Each row is a point. The points of each table are mixes of a few directions, plus a little noise. How many directions does each table use, and how many do they share? Where both have some left over, give the other angles between the two spaces (their principal angles), to ten degrees, smallest first.

First (7 x 2):
[[-14  69]
 [ 14 -64]
 [  6 -28]
 [ -9  41]
 [ 12 -56]
 [-14  68]
 [  6 -30]]
Second (7 x 2):
[[ -2  12]
 [-13  64]
 [ -3  14]
 [ -8  35]
 [ 18 -83]
 [ 16 -78]
 [ -8  37]]
Directions: first 1, second 1, shared 1

First (5 x 4):
[[-63 -50 -41 -16]
 [-20 -17 -13  -5]
 [-34 -27 -22  -8]
 [ 87  71  58  22]
 [ 28  23  19   7]]
Second (8 x 4):
[[ 29   4 -69 -21]
 [ 27  -2 -46 -54]
 [ 24  -6 -29 -68]
 [ 11   5 -36  10]
 [  0  -4  12 -22]
 [-33   8  39  98]
 [-44  -6 106  33]
 [-13   0  23  23]]
Directions: first 1, second 2, shared 0; angles 80

First (7 x 9):
[[ -55    8    9  -27    1   14   -3   69    8]
 [  43  -20   -7  -51    3   32   33  -12   20]
 [  14   16   45   25  -34   20   -5  -50  -20]
 [ -23  -10  -21   19   61  -21 -117   29   41]
 [  86  -22  -22  103    3  -24  100  -25  -52]
 [ -35   21   17   12  -31   -7   28   11  -28]
 [ -31    7  -21  -81   -3  -13  -34  -21   31]]
Second (8 x 9):
[[  51   -4  -39  -12  -40  -11   20  -20   28]
 [ -96    8   72   22   74   19  -38   37  -51]
 [  17   -1  -13   -4  -13   -4    7   -7    9]
 [  42   -4  -31   -9  -32   -8   17  -17   22]
 [  99   -9  -74  -23  -77  -20   39  -39   53]
 [-101    8   76   23   78   21  -40   39  -54]
 [  37   -3  -28   -8  -29   -7   14  -15   20]
 [ -50    4   38   11   39   11  -20   19  -27]]
Directions: first 5, second 1, shared 0; angles 40

First (8 x 12):
[[  -4  -38   -6   -6   32    0  -15   55  -17   -3   -2   14]
 [   2   15    3    2  -13    0    6  -22    7    1    1   -6]
 [  -3  -31   -5   -4   26    0  -12   44  -14   -3   -2   11]
 [  -4  -38   -6   -6   32    0  -15   55  -17   -3   -2   14]
 [   2   18    3    3  -15    0    7  -26    8    2    1   -7]
 [   8   83   14   12  -70   -1   32 -121   37    7    4  -30]
 [  -3  -32   -5   -5   27    0  -13   47  -15   -3   -2   12]
 [   2   22    4    3  -18    0    9  -32   10    2    1   -8]]
Second (8 x 12):
[[ 18   4 -15  41  10   0   2  35   3   3  38  -7]
 [  0 -41  17 -28  25  19 -13  32   7   3 -12  15]
 [-21  38 -15  -3 -33 -32  10 -56 -23 -11 -24  -8]
 [-25  22 -38  32 -15 -73  13  -3 -28 -18 -11  -3]
 [ 30 -17   2  37  24  21   0  55  28  12  48  -3]
 [ 21 -13   9 -11  20  58 -18  22  -9   9  21   1]
 [-13  11  12 -29 -19  -1   3 -46   0  -2 -29   1]
 [ -9  -4  27 -39 -13   7   3 -40  23   3 -32   5]]
Directions: first 1, second 4, shared 1

First (10 x 18):
[[ 20 -24  59 -18  15  -8 -20  11  14   6 -33 -32  57 -16  23 -23 -21 -54]
 [ -9  15 -33  -1 -12 -11  20 -21 -22 -23  35   6 -52  19 -27  28   9  29]
 [ -7  -2  -2  34   7   8  28   0  -9  -3  30   4 -13  -6  -8  -8 -12  33]
 [  3 -30   1  18  38 -37  28  14 -11   1  20  27  12 -36   7 -11 -10   0]
 [ -5  19  25   5 -14  12  13 -12 -26 -44  26 -36 -29  16 -16   3 -26  21]
 [ -7 -38  -9  -7  22 -24  37  65   0  23   1  55   3  -5  61 -56 -16  -4]
 [  1  -3 -40  -4 -27   5  17 -36  12  24  28  -6 -39  46 -27  25  24  11]
 [-14  20  -2  64 -30 121 -38  18  74  94 -53   0  58   8  23 -44  17  35]
 [  7  23  32   5  11  -2 -34 -26 -13 -37 -14 -32  24 -35 -30  29  -4  -9]
 [ 10  21 -31 -97 -10 -64 -51 -15 -19 -40 -39  13 -22   9  -8  57  39 -61]]
Second (10 x 18):
[[  -1   17  -30   -4    5  -25   17  -11    3   -8    4   22   -4  -20
   -16    6   18   15]
 [  -3   46  -80  -11   13  -66   46  -29    8  -21   10   59  -11  -54
   -41   17   47   39]
 [   4  -64  113   15  -19   93  -64   40  -12   29  -14  -83   16   76
    58  -24  -66  -55]
 [   0   -6   10    1   -2    9   -6    4   -1    3   -1   -8    1    7
     5   -2   -6   -5]
 [  -4   63 -111  -15   18  -92   63  -40   12  -29   14   82  -16  -75
   -57   24   65   54]
 [  -1   11  -19   -3    3  -16   11   -7    2   -5    2   14   -3  -13
   -10    4   11    9]
 [   2  -25   44    6   -7   36  -25   16   -5   11   -6  -32    6   30
    23  -10  -26  -22]
 [   1  -16   28    4   -5   23  -16   10   -3    7   -4  -21    4   19
    14   -6  -16  -14]
 [   1  -16   27    4   -5   23  -16   10   -3    7   -4  -20    4   18
    14   -6  -16  -13]
 [   1  -10   17    2   -3   14  -10    6   -2    5   -2  -13    2   12
     9   -4  -10   -9]]
Directions: first 6, second 1, shared 0; angles 30

First (8 x 24):
[[-33 -28  -9  15  16 -59 -36  -1  -6  36 -45 -15  17 -43  66   2 -13 -41
  -29   4   4 -25   9  10]
 [  5   7  17  38 -10  44  -3 -23   7 -24 -39  49  -3  34 -67 -59   4 -33
    3  27 -86 -32 -15   2]
 [ 39  32   1 -42 -14  50  48  15   4 -32  80 -10 -21  34 -46  32  14  72
   35 -21  45  51  -2 -14]
 [  6   6  10  18  -7  29   2 -12   4 -16 -16  27  -3  22 -41 -31   3 -14
    5  14 -45 -14  -9   0]
 [ 30  24  -1 -36 -10  35  38  14   2 -23  66 -12 -16  24 -30  31  11  59
   27 -19  43  43   0 -11]
 [-26 -20   3  36   8 -25 -33 -15  -1  17 -62  16  14 -17  18 -34  -9 -56
  -23  20 -48 -41  -2  10]
 [-25 -23 -14  -7  16 -62 -24  10  -7  36 -14 -33  14 -46  77  28 -11 -14
  -22  -9  42  -3  13   6]
 [  4   2  -7 -23   2 -11   9  12  -2   5  30 -23  -2  -9  21  31   1  26
    4 -15  45  22   6  -3]]
Second (10 x 24):
[[  25   26   -4   12  -12   26   25    4    5  -11  -15    2   -8  -19
   -12  -13   -3   -5   15    3   24   24    7  -13]
 [  33  -24  -15   30  -46   41  -15  -22   61   -7  -19   11  -17   13
  -121  -46   31   -1  -15   61  -86  -21  -14   17]
 [  10  -44  -45  -36  -20  -28  -23   35   42   38   76  -58  -20  -24
    -5   74   47   72  -30   -1   47   35   17   20]
 [ -21    3   19  -33   23  -34    9    1  -34    3   16  -17   17    9
    62   28  -34    9   12  -27   31   -6   -7  -11]
 [ -14    2    7   -8    5   14    3   40  -25    5   44    9  -14   25
    24   46    7   36    1  -31    0   14    2  -16]
 [ -18    6   -7   50   13    1  -22    5   -9    9  -56   35    0  -27
    24  -31   11  -55  -17    1  -16   -9   18    6]
 [  13  -15  -35   33   -4    2  -38  -36   54    0  -35   17   -2  -27
   -63  -57   55  -42  -28   38  -20   -8   17   48]
 [  10   -8    4   14  -29    3   11   16    3   16  -26  -19   -6  -18
     2    7  -30    2   -1   20  -22   -7  -10  -27]
 [ -21   11   25  -30   32  -27    8  -22  -33  -13    6    0   24   21
    42    0  -29   -9   17  -23   20  -15  -10    0]
 [ -16   45   52  -33   39    2   42  -22  -63  -40    7   21   25   48
    46   -8  -55   -9   47  -40   21  -10  -20  -24]]
Directions: first 2, second 6, shared 2

First (8 x 32):
[[  -7   -5    2   10   -2   13    5   -4  -14   -2   -1    1   -6   14
    -3   12    9   -4   -8   -3   -2  -15    3  -16    1   -8    4   -8
    -4  -10    3  -11]
 [  52   38  -11  -77   16  -99  -35   27  109   17   10  -11   45 -101
    20  -90  -65   27   59   19   18  113  -26  121   -5   61  -27   59
    30   75  -22   81]
 [ -31  -22    7   46  -10   58   21  -16  -64  -10   -6    6  -26   60
   -12   53   39  -16  -35  -11  -10  -67   15  -71    3  -36   16  -35
   -18  -44   13  -48]
 [  22   16   -5  -33    7  -43  -15   12   47    7    5   -5   19  -44
     9  -39  -28   12   25    8    8   49  -11   52   -2   27  -12   25
    13   32   -9   35]
 [ -13  -10    3   19   -4   25    9   -7  -27   -4   -3    3  -11   25
    -5   23   16   -7  -15   -5   -5  -28    7  -30    1  -16    7  -15
    -8  -19    5  -20]
 [  12    9   -3  -18    4  -22   -8    6   25    4    3   -2   10  -23
     5  -20  -15    6   13    4    4   26   -6   27   -1   14   -6   13
     7   17   -5   19]
 [ -32  -24    7   48  -10   62   22  -17  -68  -11   -7    6  -28   63
   -13   56   41  -17  -37  -12  -11  -70   16  -75    3  -38   17  -37
   -19  -47   14  -51]
 [  -3   -2    1    5   -1    6    2   -2   -6   -1   -1    1   -3    6
    -1    5    4   -2   -3   -1   -1   -7    1   -7    0   -4    2   -3
    -2   -4    1   -5]]
Second (8 x 32):
[[ 13  -6   1  47 -29  50  34 -33 -53 -35   1  28 -35  60  10  33 -21  16
  -34 -16 -10 -33  34 -22 -20 -30  48 -45 -11 -26 -21 -37]
 [-19   8  -2 -67  42 -71 -48  48  76  50  -1 -40  51 -87 -14 -49  29 -24
   49  23  15  47 -49  32  29  44 -69  65  16  37  30  54]
 [ 11  -4   1  38 -24  41  28 -27 -43 -28   1  22 -29  49   8  27 -16  14
  -28 -14  -9 -26  28 -18 -16 -25  39 -37  -9 -21 -17 -31]
 [  5  -2   1  17 -10  17  12 -12 -18 -12   0  10 -12  21   4  12  -7   6
  -12  -6  -4 -11  12  -8  -7 -11  17 -16  -4  -9  -7 -13]
 [  4  -2   0  16 -10  17  12 -11 -18 -12   0   9 -12  20   3  11  -7   5
  -12  -6  -3 -11  11  -7  -7 -10  16 -15  -4  -9  -7 -12]
 [ -3   1   0 -10   6 -10  -7   7  11   7   0  -6   7 -13  -2  -7   5  -3
    7   3   2   7  -7   5   4   6 -10  10   2   5   5   8]
 [ 10  -4   1  37 -23  39  26 -26 -41 -27   1  22 -28  47   7  26 -16  13
  -27 -13  -8 -25  27 -17 -16 -24  37 -36  -9 -20 -17 -29]
 [-21   9  -2 -77  48 -81 -55  54  87  56  -2 -45  58 -99 -16 -56  34 -28
   57  27  17  54 -56  37  33  50 -79  74  19  42  34  61]]
Directions: first 1, second 1, shared 0; angles 40

First (8 x 32):
[[ -35   64    5  -57  -12   19   70  -42   20   75 -105  -24  -34  -73
    32   16   85   86  -37    5    6   -2   58   14   48  -20  -57   20
   -21  -34  -20  -79]
 [  19  -34   53  -33  -11  -42   -3    7  -16   52  -46   46    4   20
    37  -20   -5  -13    0  -16  -28   13  -36   18  -19   -1   37  -57
     4   26  -43   20]
 [  17    7  -34   20   -5  -22    3    7    9  -11   43  -16  -26  -22
     1   33   -7    6   25    3   35  -35   -1  -38    5    1   -3   28
    14  -13   17    1]
 [   0  -20   20  -25   -6   42  -30    6  -31  -66   38  -41   39   53
    -2  -17  -47    0   16  -16  -27  -18  -19    1  -18    2  -39    4
   -10  -13   19   14]
 [  -4    2   10  -21   -1  -16   10  -16    9   39  -26   33    7  -10
    11  -18   19    3  -14   -9  -26   17   -1   13    5    6   19  -23
    -5   21  -20   -9]
 [  14    7  -12   31    4  -54   22    9   22   61  -30   39  -47  -43
     8   27   32   -8   -2   17   41    8    2  -10    7   -5   45   -6
    18    9  -22    1]
 [   3  -26  -37   41   20   30  -58    7   -6  -99  121   -1   58   56
   -53  -31  -62  -56   15   -8  -32    6  -19   -9  -22   29   19   11
     2   25   46   41]
 [ -16    1   -4   44   14   46  -14   24  -10  -51    4  -36    1   20
   -34   11  -16  -15   -4   26   31   12   15   10   -7  -13  -20   24
    -1  -24   22   12]]
Second (8 x 32):
[[  2   2  10 -27  -8 -10  10 -10  -1  24 -18   7   0  -7  18  -5  10  15
   -2 -11 -15  -4  -2   1   5   0  -3 -11  -4   2 -12 -11]
 [ 27  -9  35 -65 -29 -64  25 -12  -3  79 -46  30 -22 -22  65   4  19  32
   12 -27 -17 -27 -26 -11   3  -3  11 -35   4   9 -43 -14]
 [ 50 -42 -25 119  12 -51 -39  77  -8 -43  67   0 -56  17 -30  62 -56 -74
   52  39 104 -19 -39 -42 -36 -12  58  19  47  -8  17  78]
 [-57  34 -25   9  26  98  -7 -28   8 -65  14 -33  56  16 -57 -39  10   5
  -42   9 -39  40  52  37  17   9 -44  31 -30  -5  38 -28]
 [  6  -7 -11  34   7   1 -12  17  -2 -22  20  -6  -7   7 -17  12 -14 -20
    8  11  23   2  -3  -6  -7  -2   9  10   8  -3  11  17]
 [-23  14  -6  -4   8  36  -1 -14   3 -19   0 -11  21   5 -18 -16   7   7
  -18   1 -19  14  20  15   8   4 -19   9 -13  -1  12 -14]
 [ 39 -17  37 -60 -32 -82  24  -5  -5  87 -44  35 -34 -23  72  14  14  26
   22 -26  -4 -33 -38 -20  -2  -4  21 -38  11  10 -48  -4]
 [-43  26 -14  -4  16  70  -1 -24   6 -40   5 -22  41   9 -35 -31  11   9
  -32   3 -33  27  37  27  14   6 -34  18 -24  -3  24 -25]]
Directions: first 5, second 2, shared 2

First (10 x 32):
[[  17  -21   61   21  -21  -44   38   -7   82   24  -22   25  -24   46
   -16    0  -39  -61   32   61   -9   34   -5 -121  -36  113   -1    9
   -18    7 -116   40]
 [  -1  -10  -33    5   12   31  -16  -17  -36    9   21   -7    3   -1
     4  -17   -9   27  -14  -11   18    4   -7   62   15  -59    8   -1
    18  -30   64  -16]
 [ -15   29  -29  -24    9   16  -22   22  -47  -30    3  -17   21  -42
    13   15   45   34  -19  -48   -8  -35   10   61   21  -56   -6   -7
     1   19   54  -24]
 [ -12   40   17  -29   -7  -27    1   42    5  -40  -25   -7   15  -37
     7   36   54   -4    1  -29  -30  -36   19  -25   -1   27  -16   -5
   -22   57  -36    0]
 [   0   -9  -20    5    7   20   -9  -13  -20    9   14   -3    0    2
     1  -12  -10   16   -8   -4   13    5   -6   37    8  -36    6    0
    12  -22   39   -9]
 [   9  -22    3   16   -1    4    6  -20   12   21    7    7  -11   24
    -6  -16  -30   -9    5   24   12   22   -9  -10   -6    8    7    4
     7  -23   -5    7]
 [  13  -41  -18   29    7   27   -1  -43   -5   41   25    7  -15   37
    -7  -37  -55    5   -2   30   31   37  -19   26    1  -28   16    5
    23  -58   37    0]
 [ -10   11  -37  -11   12   28  -23    2  -50  -12   15  -14   14  -26
    10   -2   21   37  -20  -35    7  -18    2   74   22  -70    2   -5
    12   -7   71  -24]
 [  17  -32   32   26  -10  -17   24  -24   51   33   -3   19  -22   46
   -14  -16  -50  -38   20   53    8   38  -11  -67  -23   62    6    8
    -2  -20  -59   26]
 [ -17   55   24  -39   -9  -38    2   57    8  -55  -34   -9   20  -49
    10   49   73   -7    3  -39  -42  -49   26  -36   -1   39  -22   -7
   -30   78  -51    0]]
Second (9 x 32):
[[-16  23 -41 -26  14  29 -14  16 -48 -26  13 -23  11 -39   4  15  43  33
  -33 -44  -2 -29   7  76  22 -72  -2 -15   6   9  65 -24]
 [ 15 -38   3  58  -1  -5 -71 -54 -44  33  -3  44  42  30  50 -69 -76  50
   66   7  37  20 -13  31  16 -22  11  52  25 -63  69 -22]
 [ -5  36  53   7 -20 -70 -60  28 -13 -41 -60  38  67 -31  62   1  19  27
   80 -35 -25 -43  24 -52   7  61 -20  43 -25  53 -32 -11]
 [ 17 -47   5  29   0  13  28 -40  36  50  20   9 -35  54 -25 -27 -61 -31
   -2  57  23  51 -20 -26 -17  20  16  -1  13 -49 -20  21]
 [ -4   3 -15 -39   6  29  88  20  55   3  29 -44 -70   8 -70  47  32 -63
  -81  27 -14  16  -6 -21 -23   9   3 -55  -8  16 -56  29]
 [ -6   8 -12 -19   4  12  23  13   6  -7   9 -18 -17  -9 -18  19  23 -11
  -29  -3  -6  -4   1   7  -2 -10   0 -19  -2  11  -6   3]
 [ -1  12  30  -6 -11 -29  14  19  30 -12 -20   6   0  -2  -1  17  13 -23
   12   6 -19  -7   8 -54 -13  53  -8   0 -18  31 -58  13]
 [ -5   6 -19 -19   6  20  23   9   2  -4  14 -21 -20  -7 -21  15  21  -8
  -35  -4  -4  -2  -1  19  -1 -22   2 -22   1   5   5   1]
 [  0  -4  -4  13   1  -1 -28 -11 -25   2  -3  11  20  -1  22 -18 -13  25
   20 -10   9  -3  -1  22  11 -18   1  17   7 -13  33 -13]]
Directions: first 2, second 3, shared 2

First (9 x 32):
[[ 14   0 -21  13   1  22  14 -23   7 -11 -11  30 -29 -30  10 -26  -2  24
  -31   0  22  17 -12  22  -6  33 -17 -27  28   4  39 -12]
 [-14   5   5   6 -11   4   0  19   2  -2  25   5   6  10  -5   5   3 -12
  -18 -20   3 -12 -14  -3   8   0  20   8  -4   5  33  22]
 [ -7 -16   4   9  18 -36  25  38   1  17   9 -32  48   3  -8 -32 -39 -38
   20 -10  13 -55  27   5  46 -17   5  37   5 -20 -47 -31]
 [ -8  18  38 -21  20   7  -9   8 -16  27 -26 -16  39 -16 -11  -5 -14   5
    4   3   1 -20  22  38   9  -4   8   2   6  -6 -10   1]
 [ 35 -16 -23  14  -3  23  -8 -53   8 -15  -6  49 -55 -32  21 -33 -11  39
  -16  15  36  46 -14  15 -28  32 -30 -24  31  17   6 -28]
 [  0   4 -40  11  24 -21  68  15  12  -1 -53 -37  17 -20  -4 -16   6 -14
   -3   4 -21 -31  26   5  37  12 -30 -24  13 -35   3 -32]
 [  5  10   6   1  -4  31 -11 -18  -2  -2  -1  31 -18 -21   4 -10   0  25
  -31  -4  21  16 -16  27 -14  23   2 -20  19  13  45  10]
 [-18 -15   6  17 -21 -13 -10  34   3  -5  67  10  10  29  -4  -4 -18 -33
   -8 -30  20 -25 -21 -19  16 -14  33  39  -9  10   9  18]
 [ -6  11  25 -49 -23 -18 -69 -22 -13  -7  -5 -40 -20  76  -5 121  75   6
   82  42 -97  65   2 -90 -67 -62   9   6 -88  11 -79  54]]
Second (9 x 32):
[[ 18 -19   2  -5   8 -14   0  19   0   0  53   9  12   6  -2   6  -7 -16
   -5 -22  12   9   6 -17  12 -17  11  56  20  22  -9   0]
 [-15   6 -14  12  26 -12  38  26   3  11 -17 -31  17   6  -6   4   7 -15
   24  10 -26 -32   4 -27  43 -14  10  -9   0 -15 -21  -8]
 [ 48  -1  57 -19  24  26 -30 -48   0  28 -24  64 -42 -35   8 -19 -11  38
  -36  17  -7  48  18  21 -43  42 -12   0  52  16  -2 -11]
 [-38  41 -21   3  27  13  34  32  -6   1 -55 -66  46   0 -11  22  22   2
   35  19 -23 -49  -6   7  45 -29  14 -47 -24 -18   8  14]
 [-41  22   1  46  -5  11  -4  40  20 -14 -29 -32   9  44   2  -2 -11 -21
   41  28 -16 -77 -39 -30  22 -27  38 -46 -46 -21 -13  23]
 [-27  29 -14  20  19   6  21  55  13 -15 -28 -57  44  27  -7  20   7 -19
   34  11 -19 -66 -16 -17  42 -43  29 -19 -27 -10   3  23]
 [ 48 -31 -12 -12 -29 -20  -5 -31  19 -26   3  33 -36  -8  10 -11  -2  -6
  -50 -19   4  45  27  12 -56  35 -51  26  16  -5  23 -19]
 [  0 -37  -3 -19 -31 -20  -8 -63 -30  30  47  52 -47 -29   5 -26  -2  18
  -19 -15  25  73  13  11 -23  47 -29  13  15   5 -19 -34]
 [  6 -11   2 -26 -40  10 -45 -28 -18 -14  49  28  -5 -11   2   5  -3  18
  -26 -29  50  50  -6  41 -43   5 -11  28  -5  28  32  12]]
Directions: first 5, second 6, shared 2; angles 40, 60, 80
